Each row is a point. To make a cloud, some directions were put in groups of two or more. Within a group, all points are equally far from the middle, so they leave a hole (a ring in 2 directions, a hollow ball in 3). The other directions are filled evenly. Then the cloud was stretched, turned, moved and blurred a little. Count the holes, and give their numbers of directions, smallest first.

Cloud:
[[  1 -38]
 [ 42  20]
 [ 42  19]
 [ 27  35]
 [ 18 -32]
 [-27  20]
 [ 41  22]
 [ 11  38]
 [  7 -37]
 [ 11  38]
 [-38 -11]
 [  8 -37]
 [-15  30]
 [ 44   4]]
Holes: 1 (2)

Cloud (22 x 3):
[[-22   9  -3]
 [ 35  57   8]
 [ 24 -61  22]
 [ 52  -7  -5]
 [ 20  44  16]
 [ 27  -5 -36]
 [ 44 -36   4]
 [  0   9 -28]
 [  5 -12 -17]
 [ 24   4  25]
 [ -6  15 -56]
 [ 13  -4  23]
 [ 66 -16  21]
 [  9 -34  15]
 [-26 -40 -26]
 [ 32  35 -19]
 [-28 -14   1]
 [ 45  12 -26]
 [ 16 -37 -13]
 [ 33  20  26]
 [ 71   5  -3]
 [-27 -21  34]]
Holes: 0

Cloud, 26 rows:
[[ 37 -22  -4  23]
 [-35 -12  42  -5]
 [ 34 -32 -13   6]
 [ 24  22 -45  22]
 [  8 -28  16  39]
 [ -9 -20  27  40]
 [ -6  15 -59   2]
 [ -4  23 -38 -40]
 [-70  12  12  -3]
 [ 11 -46  -7  18]
 [-16 -51 -15  -1]
 [-56  -8  32  -4]
 [ -7  19 -51 -26]
 [-26 -11  44  -2]
 [-14  55   0 -11]
 [-15 -41   4 -37]
 [ 14 -19  23  36]
 [ 23  32 -32  34]
 [  3  53  -6  28]
 [ 12  45  14   2]
 [ -5  16 -58  -7]
 [ 14  13 -49 -21]
 [ 29 -19 -22 -28]
 [-64  25  10  14]
 [  7 -37  -5 -35]
 [-20  14 -57 -13]]
Holes: 2 (2, 2)

Cloud:
[[ 25 -28 -12 -10]
 [  9 -39  -6 -32]
 [ 20  43  11  37]
 [-17  20 -12 -41]
 [ 36  16 -16  10]
 [ 55  12   6  24]
 [ 10  40  23   8]
 [ 21 -14   0  29]
 [-17  56 -42  23]
 [-11 -53  -7  32]
 [  0  13 -18 -15]
 [-34 -12  18 -38]
 [ 16 -29  21  27]
 [ 52 -18   4  30]
 [ -6  15 -13  18]
 [ 25   4  43 -52]
 [ 15 -44  73 -41]
 [  7 -47  71   7]
 [ 44  -8  -3   8]
 [-17  -3  -5  42]
 [ -2  41 -24 -11]
 [-41  10  20 -38]
 [ 60  22 -35  22]
 [ -1  -3  44 -19]
 [-39 -24  14  15]
 [ 23 -21  25  32]]
Holes: 0

Cloud (47 x 6):
[[ 49  21 -17 -34  15 -26]
 [ 23   9  -9 -46  20  37]
 [ 27  -2   1 -47   5 -35]
 [ 10  12 -23  41 -14  -1]
 [ -6 -13 -27  32 -11  30]
 [ 19  -4 -17 -54 -30 -14]
 [-46  13  35 -36 -31  27]
 [ -6 -18  -3  16 -24 -31]
 [-46  -1  32  21   0  41]
 [ 22   5 -26   5 -49  48]
 [ 33  12 -31 -26 -50  28]
 [ 36  14 -28 -41 -16 -32]
 [-49 -12  52  -2 -30  41]
 [ 41 -13 -30   8 -23  49]
 [  8  46  15  21   6  41]
 [-11 -23  42 -39   4  37]
 [-14  36 -26 -20  -9 -32]
 [-23  32  22 -32  15  42]
 [-24  12 -24 -40 -34  27]
 [ -1 -27  68   1 -21  48]
 [-12  -2  64 -43 -11  -5]
 [  0   9  32  19 -64  27]
 [ -1  25  36  41 -14  -1]
 [-10  39  30 -32 -43  23]
 [ 47   4   8  11  14  49]
 [-36  37  21 -14  17 -15]
 [ 47  -1  13  24  23  17]
 [  3 -30  56 -37 -12   2]
 [ -2  37  -2  38  -8  32]
 [ 15  29 -35 -28 -20 -33]
 [-24   1  68 -23  -8 -17]
 [ 23 -20  -2  19 -41 -18]
 [-12  32  25 -24  35  -5]
 [ 19  51  37  -6 -17  -5]
 [ 46  11  10  -5   5  58]
 [-52  20   5   0  14  -1]
 [ 26  16 -46 -32  25 -18]
 [ 45  29 -49   6  -7 -12]
 [-44 -12  60  -3 -40  27]
 [-23  33  38 -38 -33  -2]
 [ 50   6 -45   9   1  33]
 [ 38  41  39  -7  -4  -5]
 [ 15  36  46   3 -47  16]
 [ 10  -2 -12 -43  30  25]
 [ 63  15 -32   6  13   1]
 [ 52  -6 -15  17 -26 -18]
 [  4 -21  -2  17 -29 -28]]
Holes: 3 (2, 2, 2)

Cloud (55 x 6):
[[ 53 -25 -12 -10  50  14]
 [ 67  17  -2  10  14 -19]
 [ 34 -45  29  15  -7  -1]
 [ 27 -10  -6 -59  16  -3]
 [ 28 -18  15 -56  33 -11]
 [  8  11  52  -7  19 -46]
 [ 23 -40 -29 -15  52 -10]
 [ -4 -36 -22   6 -14  30]
 [ 66 -10   5  -6  40   7]
 [ -2 -25 -35  -4 -11 -38]
 [ 34  20 -39  14  50  -8]
 [ 23   7  32 -38  -8 -37]
 [ 45 -23 -31  14  39  30]
 [-26  12  25  14  -6 -39]
 [ 49  14  35 -13  38 -27]
 [ 31  -1  14 -45   1 -38]
 [ 46 -18 -24  19 -19  19]
 [-32 -13  -9  -9  48  34]
 [ 16  28  37 -15 -26  -7]
 [ 25 -25  -2 -54  36  13]
 [-12   1  21  13  74  -1]
 [-18   4  45 -46  33   1]
 [ 50  19  16 -26  33  43]
 [  2  39   0  32  41  19]
 [ 14  19 -24   8  44 -46]
 [ -7 -32 -12   4  70   9]
 [ -3 -39 -33 -23   0 -24]
 [ 48  42  24  -7  48  12]
 [ -2  18  48   8  -7 -39]
 [-11  10  28   4  61  38]
 [ 21  20  17 -35 -20 -33]
 [-15   4 -22   6 -10 -47]
 [ 17 -27 -28  -9 -31 -15]
 [-39  -2  34 -15  19 -35]
 [ 31 -18  23  -8  41  55]
 [ -6 -45 -23 -36  13   3]
 [-26  26 -14 -22   8 -32]
 [ -7  31  26 -15  69 -13]
 [ 37  38   5 -28   1  31]
 [ 17 -29 -31  23 -16 -30]
 [ 25 -28 -15 -36  43  37]
 [ -6 -38 -19 -30  28  35]
 [-29 -21   3  29  -9 -23]
 [ 23   0  36 -50  39 -20]
 [-15  38  26 -37   8  -9]
 [ 27 -20  26 -30 -27 -10]
 [ -7   9  46   2  30 -46]
 [-30  20   4 -14  64   4]
 [ -2  41  32 -11  35  35]
 [ 37  43  22   9 -15   9]
 [ 21 -31  14 -39  57  20]
 [ 45  15 -10 -31   5  40]
 [  5 -36   7 -50  26  22]
 [-11 -35  42 -18 -13   8]
 [  5 -27 -18  19  60  32]]
Holes: 2 (3, 3)

Cloud:
[[ 41 -21  33 -10 -32  27  24 -36]
 [-13   3 -40  20  -5  -6  29  28]
 [ 17   2 -41   7  21  72 -37  17]
 [ 31 -36 -13   8 -47  43  16  33]
 [ 13  11  -2 -20 -36  17 -71 -24]
 [ 15  25 -36   1  46  26 -11  30]
 [-22 -16   1  48 -39  13 -27 -39]
 [-24 -16 -18  32 -28 -35 -36 -24]
 [ 40 -34  -1 -30 -37  13 -12 -53]
 [ 15  -2  -3 -21 -29 -39 -42 -20]
 [  4  21  27  18 -37  18 -57 -41]
 [-40   1 -23  40   7  -9   5  14]
 [ 26 -23 -21 -51   0   1 -17  -8]
 [-16 -43   0  30  -9 -22 -46  -6]
 [-16 -23  32   2  -7  77   0  19]
 [  5  42  -9   6  -7  -9 -10  32]
 [ 11 -22 -17 -48 -24   3   9   3]
 [ 32   0 -32 -30 -14  11   2 -56]
 [ 10  -7 -31  -6 -24 -37 -41  12]
 [-48   3  10 -15 -34   3   7 -25]
 [ 61 -35 -23  24  -2  58  12 -14]
 [-23 -13   7  17   6  44  34 -58]
 [  6   9 -30   6  -7 -19  -2  44]
 [ -3 -49 -49   4   4  43 -22 -53]
 [-13 -44 -22  36 -14  28 -58  -7]
 [ 18   0  -8 -50  -6  11  24  -2]
 [  0  -6 -68 -11   1  -7  10 -13]
 [ 51 -43 -22  39  21  24  -9 -15]
 [  7  22 -30 -28  42  10 -35 -25]
 [-29 -27  12   6  17  14 -62   2]
 [-16 -41  -3  28  -9  49   5  46]
 [ 19   8  -3   4   5  52 -31 -76]
 [  7  36   3  20   4 -25 -36  17]
 [-25  -2 -65   3 -27  14  14 -16]
 [-13 -21 -39  32   9  41 -54 -40]
 [ 50 -23  -7  52  20  23  -4   6]
 [  2  33  23 -23 -17 -20 -39 -29]
 [ 10  25 -25 -11  44  60  12  21]
 [ -3  40 -32  -9  47  20 -11   6]
 [-34 -11 -53  -1  30  45  21  13]
 [ 28  24  -1  21  11   1  18 -41]
 [ 12 -25 -21 -40 -39   1  -5   6]
 [ 14   4  18 -31  39  60   6  23]
 [-38   2  13  48  -9  17  -2   4]
 [-25 -14 -29  38  34  17  28  18]
 [-28  24 -22 -34  15  22 -29 -61]
 [-25  -4  15  40 -15  12 -59 -30]
 [-23 -20   1 -26 -38  21  27 -51]
 [  0 -15 -29  27  15  79 -38  22]
 [ 34  26 -28   4 -18  56  23   0]
 [-18  37  18  38 -15  46  -3  -2]
 [-21 -50 -20 -30  20   6 -13   6]
 [ 42  -3  -3  27  -6  76 -16  35]
 [-20 -10  -4 -28 -10 -25  21 -37]
 [ 23  10 -28  12   2  -7 -67  11]
 [ 22  -6   8 -26  56  21 -24  13]
 [ 34 -14  19  -1 -64  14   3 -25]
 [ 51 -19 -32  14  29  58   1  31]
 [  8  41 -20  -3 -39  50 -11   5]
 [  4  17  18  49 -18  61 -20 -17]
 [  8  41  -9  24  22   9  -5  37]
 [ 18 -25   0 -11 -47 -29 -35 -41]
 [ 12  16  12   0  -2 -24 -67  -3]
 [ 11 -25 -20  22 -63  38  22   0]
 [ -7 -30 -28  38   6  61  40  20]
 [  5  46  -4  29   7 -15 -30   1]
 [ 19 -15  -5  31  39  -7  27 -14]
 [-41  -4 -51  -8  33  31  18   0]
 [  5  -6  40  38  -7  58 -36   5]
 [-26 -16 -11 -39  32  46 -30  -2]
 [-49  -2 -13 -33   0  -2   0 -47]
 [-19 -33   7 -24 -33  64  24 -23]
 [ 26  20 -45  -1   7   2 -45 -35]
 [ 26  -2  -7 -31  21 -16 -40 -43]
 [-34   8 -52   4 -22  58   6  -1]
 [-18  -1 -14  49  -4  31 -40 -51]
 [  9 -42 -50 -23  -7  49  29 -23]
 [-34 -11 -14 -20  -4  18 -65   2]
 [ -8 -35  27  21 -33  73 -18  -8]
 [-29  18 -20  33 -35  36 -16 -53]]
Holes: 3 (2, 2, 4)

Cloud (76 x 8):
[[-46  11  44 -33   0 -34   9 -14]
 [ 23  28  -9  85 -25  50 -50 -45]
 [-49  -8 -30  -4 -32   4 -24   3]
 [-31  15   4  89  35   3 -49 -24]
 [-23  38  17  52  23 -27 -13 -12]
 [  4 -24  10  36 -44 -27  24  -4]
 [ -2 -22  -3  14 -39  12 -19 -48]
 [ 44 -22 -17  12 -16 -50   4   1]
 [-40 -18   5 -47   1  -3 -24  -1]
 [-25  -9 -14 -25  10   4 -36 -24]
 [-40 -10  35  -5 -13 -45  -8  -4]
 [-60 -25 -34  20 -15 -10 -25 -10]
 [ 37 -17 -37   3 -15 -30 -52 -37]
 [-11 -58 -10  14  -6 -33  17  14]
 [  9 -16 -16 -11   6  -1 -24 -24]
 [ -1  11   7 -18  37 -15   6  14]
 [-29  15 -40  66  44  -4  19 -37]
 [-37   3 -10 -43   2 -73  19  21]
 [-51 -39  10 -21  21  30 -31 -32]
 [-50   7  26  36  20  26   7  23]
 [-48 -45  36 -36 -25  -5 -53  19]
 [ -6 -41 -22  55 -53  -2 -37  -7]
 [ -6 -10  -7  45  26 -24 -47  -1]
 [  6  13 -42  32  64 -26  23 -18]
 [-21  16  -7  18 -37 -44  28  49]
 [-44  13  18  34  41  15 -32   3]
 [  6 -22   4  31  -2 -37  19 -38]
 [-24 -23 -13  88  19   8 -19  -3]
 [-31   2  10 -31  42 -20  13  16]
 [  4 -15  24   9 -14  59  24  11]
 [  9 -30  11  22   9 -41   5  15]
 [ -2 -17  37 -21 -19 -17   6  36]
 [ -5  56   7  17  29  17 -16 -27]
 [ 23 -62 -10  62   0  21 -10 -16]
 [-53  -3 -16  15  30 -42  14  -6]
 [ -2 -50  16  23 -16  -2 -57  10]
 [-33 -37 -11  47   7  -8 -54  26]
 [ -9  58 -21 -29  12 -18  -9  17]
 [-14  34  43   4  20  -1  -6  17]
 [-36 -39  13  28 -44  13 -32 -48]
 [-10  -3  12   5 -31  34 -12 -11]
 [-13  21  30 -22 -20 -15 -31   6]
 [-48  21  20 -16  28  14 -36  11]
 [-24 -60 -14  19   6   6  18 -10]
 [ 12  22  11  58  61   6 -14  -9]
 [-20 -52 -41  14   3 -13 -50 -43]
 [ -8 -65  -2  46  13   8 -16   8]
 [-36 -54 -18  17   2 -18   0  15]
 [-52  41 -45 -17  -5 -16  -6  10]
 [-31  50  12  47   9 -16  11   3]
 [-26   8 -18  37 -27   8 -56   3]
 [ 27 -30 -14   6 -15  13 -59 -49]
 [-53 -29 -36  22   1 -34  31   9]
 [ 19  11   8  -8   8   1  38   4]
 [ 12  -2  -4  76 -44   3 -56 -41]
 [-15 -21 -16  12  28  10 -15  -8]
 [ 44 -21  29  22  -2 -14  11 -10]
 [-34 -10   0 -38 -12 -28  11  10]
 [-34  28 -16 -14  29 -34  65   9]
 [-28  -9   6  24   4 -46  24  15]
 [ 13 -22  23  42 -42  -5  21  -6]
 [  5   6 -42  88  27  15  -6 -44]
 [ 19  30 -10  34  24 -44 -10  47]
 [-65  24  -1   8  32 -16  21  45]
 [-24 -10 -47  67 -18  -1  10  31]
 [ -9 -35  21  17 -28 -19 -40  -9]
 [  4  -9   0  48 -32   2 -27 -28]
 [  3 -60  -7  53 -16  -1 -59 -23]
 [ 27  14  21  17   2 -31  26 -29]
 [-32  26  23  20  -8  38 -53  -7]
 [-43 -22  -7  54  20   6 -65 -35]
 [ 15 -48   2  16   1 -13  -6  -1]
 [  8 -37 -17  25 -28  -9  12  -9]
 [-27  10 -21  25  10  19  37 -34]
 [ -4 -46 -35  30 -13   1 -12 -48]
 [ 43   4 -46   6 -12 -17 -16  -5]]
Holes: 0
